Each row of a before or after table is a point. The points were changed in one or more steps. Then noise was added and the rows were shuffled. The steps act on columns, c1 being the first. Write out the steps. A step turns or swaps two columns, mirrors them in a line or flattens them onto one, adds a multiple of one to another, or multiplies or shifts one. Angles are multiples of 10 degrees, from the lower column toward the higher: turns from -170 to 170, lines from 10 to 170 but not 90. Use the fewest steps. Two steps may share a column if one is a turn and the other turns, adds or multiplies; they go together, in the order done. Otherwise the lowest column goes first.
(in the rows, 128 means zero)

Before, 12 rows:
[[137  99 142]
 [ 84  95 142]
 [122 140 118]
 [102 109 104]
 [140  70 163]
 [169  73 172]
 [176  47 107]
 [113 114 180]
 [127 138 108]
 [ 86  67  86]
 [ 97  60  98]
 [ 99  87 123]]
After:
[[175  81 172]
 [107  79 124]
 [105 102 105]
 [124 136 108]
 [140 100 144]
 [116 111 178]
 [108  55 103]
 [150  72 165]
 [191  57 109]
 [ 97  63  87]
 [ 88  88 142]
 [119 143 120]]
Steps: turn c1 and c2 by 10 degrees

Before (9 x 6):
[[109 128  93  56 150  73]
 [147 130  91 123 140 154]
 [113  80 117 128 156 146]
 [142 121 135 119  78 161]
 [249 138 122 108  70 153]
 [124  94 112 100 148 168]
 [133 107 110 112 101  73]
 [125 143 122 125 153 165]
 [129 129  86 111  94 141]]
After (9 x 6):
[[125  81 115 101 106  89]
 [114  65 119 130 126  95]
 [147 128  91 123 108 106]
 [128 127  85 112  97 150]
 [143 119 137 117  69 156]
 [130 146 120 125 111  86]
 [249 137 122 109  80 165]
 [132 101 110 116 166 179]
 [111 128  93  54 186 134]]
Steps: multiply c2 by 1.3; mirror c5 and c6 in the line at 150 degrees

Before, 11 rows:
[[165 149 102 124  50 112  97 115 181]
 [179  95 141 128  64 147 158 110  88]
 [162 196 112 115 106 147  67 155 160]
 [157 160 141 137 100 151 203 162 144]
 [118 141 178 114  56  68 132 126 148]
 [137 128  94  88 152  90 113 111  68]
 [132 125   7  99  72 102  99 211 106]
 [148  79 146 108 141 135  86 139 117]
 [163  93 125  73 131 116 126 132 165]
 [143 134  96  60 102 138 148 140 104]
 [108 145  74  99 150 185 127 170 182]]
After:
[[144 106 100 124  48 114  98 115 122]
 [ 87 128 124  74 132 117 126 132 105]
 [ 77 136 147 108 142 136  85 140  56]
 [129 124  95  87 149  94 112 111  11]
 [129 120  95  62  99 140 146 141  44]
 [ 91 118 142 127  65 149 158 113  29]
 [142 126 176 114  58  68 134 124  87]
 [187  92 112 115 106 146  67 152  98]
 [127 125   8  99  72 103 102 210  43]
 [146 128  72  99 148 184 128 170 121]
 [154 105 144 139 100 153 203 163  84]]
Steps: multiply c1 by 0.4; turn c1 and c2 by -110 degrees; shift c9 by -60

Before:
[[111 128  83 176 150  82 120 147 171 151 120]
 [114 139 102 110 153 105  99 127 163 131  90]
 [115 141  90  93  91 129 167 112  82 127 159]
 [ 95 151  95 111 132 127 152  77 105 112 193]
 [ 87 147 115 144 132 116 109 166 166 126 136]
 [116 113 129 138 166 141 102 150 147 113  92]
 [151 131 106 121 131 143 105 131 160 130 139]
 [123 114 152 104  81  98 144  68 101 154 161]
 [120 126  96 147 132 143  79 127 118 111 112]
 [109 140 110 112 120 143 177  88  88 172 177]
 [117 124 104 146 127 143 130 121 167  96  99]
 [123  67 116  94 125 123 117 115 130 111 138]
 [174  98 153 101 133 112 124 116 102  87 122]]
After:
[[109 144 110 115 123 141 197  50  87 220 134]
 [ 86 146 116 145 134 115 120 202 163 108 148]
 [125  68 113  94 125 122 129 104 130 100 140]
 [ 95 147  92 111 133 124 190  22 104 135 161]
 [117 125 105 148 127 141 108 114 170 101 102]
 [116 113 131 140 170 149  84 174 143  89 117]
 [149 130 107 123 132 144 120 135 159 107 151]
 [115 145  92  93  88 127 180  94  83 165 129]
 [179  97 153 102 132 112 120 105 100  82 126]
 [115 141 101 108 154 107  82 128 161  99 117]
 [111 130  84 179 149  85 119 167 172 140 128]
 [125 114 151 106  82  99 163   9 103 169 144]
 [119 125  95 147 133 142  83 128 119  62 150]]
Steps: add 1 times c7 to c10; turn c7 and c11 by -40 degrees; multiply c8 by 2

Before, 11 rows:
[[ 82 129 112 111 129 139 163  68  94 142 141 102 115 137]
 [139 131 209 126  95 144 142  56 154  99 102  90 118 152]
 [124 106 170  85 144 156 125  78 167 153  93  72 147 125]
 [164  96  77 117 136 132 125 103 132 173 196 151  71  74]
 [120 126 167  67 100 137 178  76 156 104 167  23 143 144]
 [159 184  50 107 147 102  93 114 114 152 130 158  69  52]
 [149 158 106 110 110  93 101 162 116 208 127 153  54 117]
 [116 149  94 155 135  70 102 106 123 190 163 116  74  58]
 [ 73 113 171  79 134 119 132  88 159  90 164 103 134 145]
 [133 117  98 112 187  86 135 124  72 137 152 113  46  62]
 [149 132 113 124  92 117  49 131  77 157 114 124 103  82]]
After:
[[135 114  98 112  87  84 138 123  72 136 175 113  46  60]
 [140 132 209 125 162 143 144  59 153 101 105  89 119 150]
 [163  97  75 117  61 130 126 100 134 172 112 152  69  71]
 [150 158 105 112 136  88  99 159 118 207 110 153  54 115]
 [116 151  95 155  95  70 103 104 123 188 122 115  74  59]
 [156 184  52 109 119 104  95 114 112 150 147 159  71  52]
 [ 74 114 170  79  94 117 131  86 161  92 119 103 134 144]
 [121 125 165  68 101 137 177  76 155 104  87  21 146 145]
 [153 133 113 125 153 118  48 129  75 156  97 124 103  83]
 [126 105 172  85 153 155 123  79 166 153 158  71 148 121]
 [ 82 128 113 112 116 139 163  67  96 139 124 101 115 137]]
Steps: turn c5 and c11 by 110 degrees

Before (14 x 20):
[[126 145  77 133 138 121 145 135 149 101 150 104 121 153 140 123 114 103
  117  77]
 [133 149 140 119 132 150 125  96 128 119 123 128 115 132  99 163 122 109
  130 137]
 [135 131 122 106 147 113 138  95 155 129 156 106 141 152 117 149 112 150
  140 143]
 [135 143  79 101  92 151 125 144 136 155 104 107 171 149 139 109 107 148
  125 145]
 [ 83 142 140 180  63 167 145 142 141 119 147 102 143 146 136 107 108 102
  123 129]
 [135 116 124 105 140 161 145  95 138 102 143 103 135 147 123 165 136 111
  141  92]
 [ 84 148 134 121  60 148 127 132 154 117 137 114 121 154 137 109 101 108
  119 145]
 [100 145 138 130 141 150 147 137 148 145 151 160 155 147 121 118 116 165
  131  77]
 [105 139  85 111 138 164 117 142 152 112 133 113 127 128 127 176 120 114
  118 149]
 [140 142 128 123  97 163  91 128 138 102 152 101 126  83 116 116 108 107
  230 144]
 [109 137 139 105 105 144 146 149  67 108 141  99 119 151  99 124 102 115
  122 114]
 [124 126 119 112 119 165 102 118 112 169 136 185 179 138 170 122 101 104
  118 134]
 [138 149 113 110 116 150 102 146 126 160 151 142 162 129 118 125 157 151
  157 135]
 [ 62 110 112 113 129 134 122 133 148 139 153 113 112  28 141 126 122 103
  132 133]]
After:
[[100 146 137 118 141 150 148 138 110 146 149 160 140 146 121 105 116 217
  131 184]
 [ 82 142 139  74  64 147 145 143 133 120 167 103 117 146 138  75 108 154
  124 136]
 [123 127 119 149 120 135 101 120 139 169 166 185  86 138 170 113 100 153
  119 156]
 [ 83 148 134 126  61 137 128 131 100 117 149 114 122 154 138  81 101 159
  119 109]
 [109 138 138 170 105 140 147 149 177 108 143  98 145 151 101 119 102 164
  124 132]
 [134 141  79 152  91 105 124 143 111 155 151 107  83 150 139  81 107 199
  124 142]
 [134 131 122 141 148 156 137  96  96 129 113 105 107 152 117 181 113 201
  140 124]
 [ 63 110 113 134 128 152 122 133 104 138 135 113 137  28 141 122 123 152
  133 113]
 [139 149 112 144 116 151 102 145 124 160 151 141  97 129 118 123 157 200
  157 144]
 [135 117 123 146 140 143 145  95 110 103 161 102 146 147 123 221 136 161
  140 161]
 [125 145  78 116 139 150 145 136 110 100 123 104 166 151 139 115 114 152
  118 161]
 [132 151 140 136 133 123 126  97 126 119 151 129 132 133  99 216 121 158
  131 113]
 [141 142 128 128  98 152  91 127 116 103 163 101 118  83 115  98 109 157
  230 114]
 [107 138  85 134 137 132 117 142 101 112 165 114 115 127 129 247 121 164
  118 111]]
Steps: turn c4 and c9 by 160 degrees; swap c6 and c11; turn c13 and c20 by 140 degrees; multiply c16 by 2.5; shift c18 by 50

Before (13 x 32):
[[127 196 128 124 138 184 143 156 106 153  86 129 152  86 167 110 100 146
  129 108 102  98 151 183 153 164 192 111 143 159 126 105]
 [133 101 165 105 197 173  97 117   7  78 133 189 152 124 136 145 133 183
  120 146 151 110 177 196 105 105 157  97  91  78  89 176]
 [127 121 109 113  88 148 114  61 128  90 150 179 160 120  63 159  75  85
  135 137 167 135 126 122  84 146 152 119 146 198 128  78]
 [157 140  73 144 139  66 131 132 117 105  77 117 140 176 173 123 121 138
  104 122 135 112 149  64  55  79 127 143 121 133 188 185]
 [177 130 157  69 138 112 133 155  99 162  72 113  81 158 104  99 144 159
  131 136 124 163 124 156 110  75 181 153 134 114 102  69]
 [ 97 130 143 123 166  85 154  98 123 114  92 130  73 102 142 102 128 126
  179  89 141  79 206  82 111  62  59 152 128  49 145  99]
 [110 171 136 133 143 157 121 104 110 167 146 196 154 138 178  84  90 142
  121 151 112  91 170 148 154 169 108 154 128 147 181 125]
 [140 138 180 109 120 154 114 113 167 131 129 149  85 173 155  80 106 172
  184 119 137  90 152  79 154  96  86  70 148 159 160 163]
 [109 216 163 121 151 158 175 138 188  72 164 169  37  86 125  72 136 113
  143 157  70 144 123 144 130 131 155  91 140 132 144  93]
 [117 108 120  67 167 146 118 136 114 122 131  83 105 139 129 149 130 176
  110 132 128  74 134 165 141 113 164  95 121 156 147  76]
 [157 163 136 112 156 117 154 116 118  98  81  47 122 147 133 132 112 196
  156  88 111 166 107  97 172 124 150  89  94 144 154 139]
 [ 61  58 106 154 135  88 107  90  56  98  71 112 106  85 110 136  82 173
  134 101 147  94 196 104  90 112 102 131 182 134  30 126]
 [103  98 103 144 108 135 125  94  67 121  85  99 190 161 150 185  98 141
  152 131 126 131 157 150 101 122  76 129 164 167 173 121]]
After (13 x 32):
[[133  99 178 105 198 172  95 120   2  74 134 191 152 122 142 145 131 181
  116 107 150 112 179 193 107 109 160 103  94  51  99 136]
 [157 161 139 109 152 117 153 119 113  96  83  50 122 147 131 132 111 195
  151 169 108 168 106  98 175 123 146  89  98 123 163 134]
 [127 125  91 115  90 155 112  59 128  91 154 179 161 122  63 158  75  81
  132 118 169 137 127 121  82 149 150 113 145 177 143 112]
 [175 127 135  67 138 118 134 153 102 162  73 112  83 160 105 104 149 159
  132 116 130 161 126 162 113  74 183 157 132  89 114  99]
 [130 194 121 122 138 180 149 152 107 158  84 126 152  84 168 109 100 148
  129 143 101 100 150 180 156 168 194 115 140 139 141 118]
 [139 141 192 109 125 154 115 108 169 132 130 144  84 175 158  80 105 174
  183 135 131  89 147  76 154  96  89  69 146 140 167 133]
 [100 128 128 123 166  89 153  98 120 114  90 129  75 102 140 104 129 123
  183 169 143  81 210  81 108  58  60 150 129  22 158 117]
 [ 66  58 106 155 140  88 104  92  55 100  72 110 111  88 114 135  78 172
  139 153 147  96 194 101  87 114 101 128 182 113  39 134]
 [109 169 138 137 147 151 122 104 112 165 145 194 155 137 179  85  90 141
  120 108 113  90 168 150 154 169 112 155 132 126 191 129]
 [108 216 151 122 155 159 172 139 188  70 166 171  35  80 130  74 134 117
  139  98  69 141 123 141 130 132 157  92 146 112 152 108]
 [154 139  98 144 138  63 133 130 120 103  78 123 145 173 174 118 118 140
  103 131 135 108 144  62  60  82 128 145 123 117 198 155]
 [121 110 104  68 164 148 113 135 113 126 128  81 108 142 129 149 134 174
  105 128 130  79 133 161 146 111 167  95 122 137 161 111]
 [103 100 106 150 106 135 119  89  65 123  84 102 191 157 152 183 101 143
  155 125 128 131 157 153 100 117  81 133 170 150 185 122]]
Steps: turn c3 and c32 by -20 degrees; multiply c32 by 0.4; multiply c20 by -1; shift c30 by -20; shift c31 by 10
